Rows are points. The points of each table are mixes of a few directions, plus a little noise. How many directions does each table use, and how many do they share? Where both have some left over, give the other angles between the two spaces (their principal angles), to ten degrees, smallest first.
In the rows, zero is written as 128.

First:
[[155  45]
 [111 180]
 [121 146]
 [124 141]]
Second, 4 rows:
[[149  63]
 [114 170]
 [139  97]
 [111 182]]
Directions: first 1, second 1, shared 1

First (6 x 6):
[[102 188 153 147 147 176]
 [ 91 136  91 185  79  15]
 [134 111 120 125 121 110]
 [157  67 106 104 113  89]
 [151 125 153  91 160 203]
 [133 141 146 115 148 176]]
Second:
[[233 156 112 188 105  82]
 [113 109 138 119 133 141]
 [206 124 129 172 113 105]
 [111 153 116 119 129 123]
 [ 67 135 125  94 139 144]
 [ 38  91 148  76 149 173]]
Directions: first 2, second 2, shared 0; angles 50, 70

First (9 x 11):
[[139 164 117 125 124 119 150  90 118 112 145]
 [129  82 117 138 152 116  94 164 135 152 120]
 [161 180 134  96 137  93 163  92  95 105 149]
 [103 150 196  65  70 125 172 103 121  98 113]
 [168 108 169 165 226 123 121 206  87 205 150]
 [120  92 118 131 137  99 113 124 135 146 133]
 [123 116  64 107  72 205  53 208 176  50  41]
 [ 90 149  83 164  79 145 147  37 162 108 151]
 [118 111 154 161 154 129 139 129 122 176 151]]
Second (11 x 11):
[[ 96 160  64 157 146  66 183 122  93  58  91]
 [ 93  67 122 143 101 210  99 170 142 118 178]
 [123 203 113 144 137  88 174 121 116  93  37]
 [182 203  93  86 133  77 151  76 102  78 128]
 [120 158 159 154 130 130 133 139 153 162  40]
 [130 115 122 117  99 198 104 146 138 106 167]
 [ 99  42 170 140 159  96 126 148 115 190 176]
 [113 105 123 117 130 136 145 147  96  94 180]
 [141  84 126 135 121 146  70 107 172 183 153]
 [148  77 140 103 133 127  96 114 128 159 206]
 [167 193 180 113 123 135 125 118 153 168  51]]
Directions: first 5, second 5, shared 3; angles 90, 90

First, 9 rows:
[[143 148 137 147 109 103 113 121 123 171 108 123 148 107]
 [152 148 111 149  88 102 217  97 131 106 121 141  77 168]
 [124 136 143 126 127 125 112 104 107 159 110 118 122 117]
 [109  74  81 134 146 195  59 217 104   7 157  91 177 109]
 [133 148 139 117 126 114 168 103 171 129 142 147 117 113]
 [128 135 145 126 138 135 101  87 125 164 120 118 142  97]
 [137 100 123 135 161 146 118  90 136 172 132 141 137 168]
 [117 116 111 116 125 111 142 243 155  74 153 151 137 155]
 [109 146 162 102 134 121 124  91 101 169 107 122  95 118]]
Second, 11 rows:
[[101 154 121 137 111 100 146 115 113 124 147  81 131 173]
 [178 138  96  66 118  95  65 103 153 125 168  74  80 165]
 [130 139 157 131 171 114 138 128 136 124 113 109 131 128]
 [134 112 103 128 115 179 148 130  99 134 126 179 144 111]
 [101 108 171 138  94  98 118 132  93 159 172  58 119 158]
 [107 151 151 151 156 105 151 131 129 127 118  94 136 141]
 [208 149   8 128 170 241 141 149 114 183 130 176 108  79]
 [107 142 113 160 108 105 114 145 182 111 102 149 125 104]
 [127 145 135 136 168 132 153 127 131 120 106 133 140 124]
 [ 95  78 208 124 100 100 112 129 133 101 112 161 148 112]
 [119  92 144 110  95 141 122 120 125 100 115 194 148 112]]
Directions: first 6, second 6, shared 0; angles 50, 50, 60, 70, 80, 90

First:
[[107 106 162 120 174 122 119 114 121 132 133 164 129 160 103 124 116 129
  135 132 175 140 139 137]
 [128 123 136 157 139 140 127 138 124 103 113 104 120 133 146 122 111 151
  143 134 160 145 117 140]
 [163 170  63  87  42 114 139 126 139 154 143 114 137  70 127 149 177  90
   89 112   7  89 119  93]
 [ 82  96 183  71 198  98 126 104 132 200 170 244 150 183  68 118 131  80
  119 122 152  94 198 131]
 [128 132 131 183 123 153 146 170 139 122 116  89 125 125 188 105 108 148
  154 130 139 113 145 149]
 [129 137 122 146 114 136 144 153 140 144 131 117 132 121 161 115 128 124
  135 125 108 101 151 133]
 [144 133 109 116 112 123 115 108 117 102 118 111 121 113 108 148 136 135
  116 130 122 155  88 115]
 [144 126 116 145 124 137 109 112 109  66  99  81 109 120 122 146 118 165
  132 139 163 185  66 127]]
Second (11 x 24):
[[123 112 145 162 117  94 144 136 140 141 126 165  92 133 138 102 144 114
  136 169 149 112 187 193]
 [105 100 169 118 212 154  92 100 100  82 115 120 143 173  91 145  81 172
  144 114 223 196  66 102]
 [118 148 126 116 170 206 119 154 121 120 130  60 194 136 161 139  74 162
  143  58 121 132  68  41]
 [143 152  99 130  78 125 150 152 146 157 138 119 133  98 158 122 150 106
  119 121  59  83 154 125]
 [137 136 112 130  95 111 141 133 137 144 133 136 117 111 137 123 150 109
  120 137  93 105 153 143]
 [143 142 101  85 111 127 111 102 117 118 131 117 141 111  95 158 141 123
  104 110  94 144  81  86]
 [117 140 132 136 157 186 131 161 128 131 130  80 172 137 169 124  87 153
  148  82 126 118 107  82]
 [145 138 104 122  76  93 140 123 138 146 135 148 106 101 123 127 168  98
  110 149  80 104 156 151]
 [134 126 121 152  87  90 150 137 145 152 132 160  95 114 142 107 161 100
  124 164 106  96 187 182]
 [128 117 133 108 139 112 110  96 115 107 123 142 118 135  87 144 134 131
  118 137 151 160 102 127]
 [111  95 166 150 166 107 120 113 120 110 118 161  99 160 107 117 120 140
  143 161 204 157 145 175]]
Directions: first 3, second 3, shared 2; angles 70
